Each row is a point. The points of each table are mixes of a few directions, plus a little noise. How many directions does each table use, and how many do they share? Where both have some left over, give the other angles between the two spaces (their principal angles), to ten degrees, smallest first.
In the rows, 128 means zero.

First (4 x 2)
[[127 123]
 [138 171]
 [138 173]
 [110  44]]
Second (6 x 2)
[[139  93]
 [147  64]
 [109 192]
 [112 178]
 [117 162]
 [144  77]]
Directions: first 1, second 1, shared 0; angles 30

First (7 x 6)
[[160  89 107 141 119 106]
 [153  98 112 137 121 111]
 [160  90 108 140 119 107]
 [153  98 113 138 121 111]
 [151 100 113 137 122 112]
 [ 89 176 153 113 139 154]
 [ 31 246 190  91 155 193]]
Second (6 x 6)
[[159 113 118  87 146 101]
 [107 152 154  44 149 126]
 [100 135  91 150 107 132]
 [120 109 101 117 110 115]
 [117  84 129 120  92 121]
 [164 175 175 249 165 174]]
Directions: first 1, second 4, shared 1

First (11 x 11)
[[146 107 141 153 166 128 126 143 196 137 111]
 [104 155 112  95  78 127 133 110  39 117 150]
 [100 160 109  88  68 128 133 106  23 114 155]
 [134 119 133 137 143 129 127 134 155 132 122]
 [149 105 142 156 171 128 124 144 206 138 109]
 [105 155 113  95  77 128 132 109  38 116 151]
 [142 112 137 147 157 128 125 138 179 135 115]
 [150 103 142 159 175 128 124 144 210 139 108]
 [142 111 138 149 159 128 125 139 184 135 114]
 [139 115 136 143 152 128 126 138 172 134 116]
 [ 97 165 105  84  59 127 134 103   7 113 158]]
Second (11 x 11)
[[161 171 133 186 129 136  80 113 162 124 149]
 [139 100 180  98  96  92 149 148 103 117 122]
 [225 151 158 173 193  97 105 168 147 117 145]
 [122 134 128 129 133 124 170 159 121  79 108]
 [135 176  90 114 190 136 143 151  70 128 150]
 [114 154 117 136 103 133 151 136 105  78 121]
 [109  90 132  89  71 118 131 104  91 138 125]
 [101 162  88 166  64 163  89  72 133 112 139]
 [104 126 137 111 176 141 111 126 157 199 141]
 [ 90  66  88 119 116 156 120  88 181 164 100]
 [108  78 156  86 136 113 158 145 138 151 108]]
Directions: first 1, second 6, shared 1

First (11 x 14)
[[ 94 142 133 139 135 154  75 120 108 137 167 137 112 116]
 [109  45 173 105 136  64 121 110 127 109  83 133 102 110]
 [ 47 157  91  47 128 107 142 151 114 118 226  49 132 115]
 [130 162 140 198 136 202  46 111 107 154 148 184 112 124]
 [180 109 104  81 112  67 249 152 168 105  71  85 165 152]
 [149 138 118 131 123 131 151 134 137 128 117 126 140 138]
 [159 188  82 125 116 155 180 152 143 134 147 104 163 151]
 [114  14 191 107 138  44 119 102 130 103  55 143  94 106]
 [158  96 159 166 132 129 108 110 131 131  75 172 116 128]
 [181 226  92 205 121 234 108 136 128 162 152 167 153 153]
 [ 85 131 125 104 132 123 108 129 115 126 169 108 119 116]]
Second (9 x 14)
[[ 56 148 137 141 135  70 113 132 134 177 147 132 114 118]
 [130 216 150 104 184 132 169  50 128  98 126 122 146  83]
 [190  18  82  86 122 141 152 139 142  52 121 122 154 144]
 [189  56 121 196 120 102  90 196 129 132 134 109  92 152]
 [ 71 126 139 171 114 136 108 123 106 144 121 151 113 151]
 [139 130 107  93 119 155 132 104 131 143 136 173  93 128]
 [ 93 110 167 227  90 125  80 206 100 145 104  79 157 170]
 [104 128 110  62  74 157 124 152 138 172 130 148 140 139]
 [181 219 139  71 195 133 183  48 143  90 134 116 144  66]]
Directions: first 3, second 6, shared 0; angles 30, 50, 60

First (8 x 24)
[[ 75 132  76 137 123 142 192 164 175 154  86 149 127 120  86 148 143  79
   88  89 138  75 127 180]
 [117 116 138 136 134  99 173 136 147 143  85 160 115 108  94 166 147  99
   72  99 106 110  92 134]
 [148 147 135 121 137 143  74 131 106  97 173  99 136 168 161  62  68 153
  200 148 154 173 168 108]
 [187 119 216 106 143  72  60  82  73 142 174 108 111 113 168 141 140 189
  129 161  87 171  98  34]
 [169 144 205  96 156  79  46 117  80 141 194  95 112 146 169  93  87 182
  168 147 110 184 129  30]
 [161 108 130 150 115 152 129  97 117  62 106 141 142 134 138 119 122 129
  147 155 136 161 128 155]
 [ 50 137  42 147 118 160 225 188 199 145  62 163 132 130  65 140 129  48
   87  69 156  62 135 220]
 [116 122  81 128  96 177 127 106 128 138 141 107 146 104 145 152 190 145
  135 158 137  85 148 162]]
Second (8 x 24)
[[ 88 186 140  92 132 114 129 189 163 184 163  53 145  82 146 163 126  75
  120 123 109  62 211 149]
 [165 140 107 136 100 131 175 128 176 167  98  98 113  97 103 243 210 158
  113 143  80  86 126 220]
 [127 176 165 159 121 123 160 187  60  73 103 185  97 183  73  69 114  60
  131  23 194 182 102 144]
 [134  92  69 136 157 129 120 118 165 152 120 174  94 208  94  80  74 216
  164 121 140 170  65 106]
 [ 94  85 130 115 129 135 119  87 145 120 128 114 176  57 173 148 136  95
   87 186  98  80 157 104]
 [112 130 148 114 119 142  75 111  51 114 177 130 139 127 161  72 137 130
  136 129 165 140 131  59]
 [187 104 171 126 128 121  83  71 115  86 143  98 149 107 180 146 120 166
  151 205  92 159 144 110]
 [111 110  98 143 138 129 156 135 148 125  93 180 112 165  90 103 104 129
  118  96 147 143  86 136]]
Directions: first 4, second 6, shared 3; angles 90

First (11 x 32)
[[137 104 117 134 147 148 132 130 147 150 166  91 136 103 113 147  97 130
  122 153 126 120 134 113 124 104 134 107 137 124 140 193]
 [152 188 128  91 127 129 157 137 154 135 132 101  98 130 119 121 167 156
   96 141 150 146 161 143 109 158 114 131 154 145 175 191]
 [138 126 118 132 129 127 133 134 123 125 133 130 134 127 137 133 123 127
  126 134 118 135 145 132 132 129 133 119 126 130 122 135]
 [140 104 133 147 119 105 172 133 112 166 138 136 174 150 165 131 110 115
  160 133 114 161 138 113 153 112 165  92 170 137  91 118]
 [133 134 120 133 121 117 126 134 111 108 114 153 130 138 146 125 136 125
  130 121 115 137 143 141 135 141 130 130 114 129 112  97]
 [121 124 143 128 122 120 143 122 128 149 126 127 140 138 132 122 129 125
  142 124 137 135 112 117 132 121 137 123 152 131 123 120]
 [ 77 114 138 131 131 150  44 106 123  76  94 150  92 108  85 118 130 118
  123  95 140  66  64 132 111 127  89 186  56 102 135  54]
 [ 96  53 135 167 134 134  97 113 110 136 134 141 163 118 126 138  77  96
  165 118 113 101  77 101 145  83 143 123 110 108  85  77]
 [128 124 115 121 149 158 102 127 152 120 151  94 105  94  92 141 115 137
  103 143 135 101 127 127 109 121 108 136 106 119 160 184]
 [133 151 118 116 131 135 112 133 133 101 121 129 102 120 118 127 145 139
  105 128 129 120 143 145 117 146 109 144 105 127 147 137]
 [152 186 142 108  97  84 192 139 113 142 100 155 137 179 175 104 179 139
  136 117 133 186 164 145 140 166 145 117 179 156 119 102]]
Second (9 x 32)
[[134 112 111 138 139 141 116 133 131 120 145 120 128 109 121 141 110 127
  120 139 116 118 138 129 128 119 125 122 111 121 128 149]
 [125 133 133 126 123 123 133 127 128 131 122 131 128 134 131 125 134 129
  130 124 132 132 125 127 128 130 129 130 134 131 128 120]
 [117 161 160 110 105 103 155 119 123 143  98 145 129 162 142 103 164 132
  143 106 151 147 108 126 130 144 132 140 161 140 128  87]
 [159  36  38 176 193 198  51 153 142  82 214  80 127  30  91 200  26 120
   87 189  63  73 185 134 123  83 116  93  27  93 129 249]
 [125 140 139 121 120 119 137 125 126 133 119 134 127 141 133 119 141 129
  133 120 136 135 121 127 129 134 130 131 140 131 128 114]
 [126 139 138 123 120 120 137 125 126 133 118 133 128 139 131 120 140 129
  133 121 135 134 121 129 129 134 130 133 139 133 127 115]
 [118 160 159 111 105 103 155 120 124 144  98 143 128 162 141 103 164 131
  142 107 150 147 108 126 129 144 132 140 163 140 128  86]
 [127 135 135 124 123 123 133 126 128 132 122 131 127 137 130 123 136 128
  133 124 131 132 123 129 128 132 129 131 135 131 128 118]
 [125 140 138 122 121 121 137 126 126 133 117 132 128 139 133 121 139 129
  133 121 135 134 121 127 129 133 129 132 139 131 128 116]]
Directions: first 4, second 1, shared 1
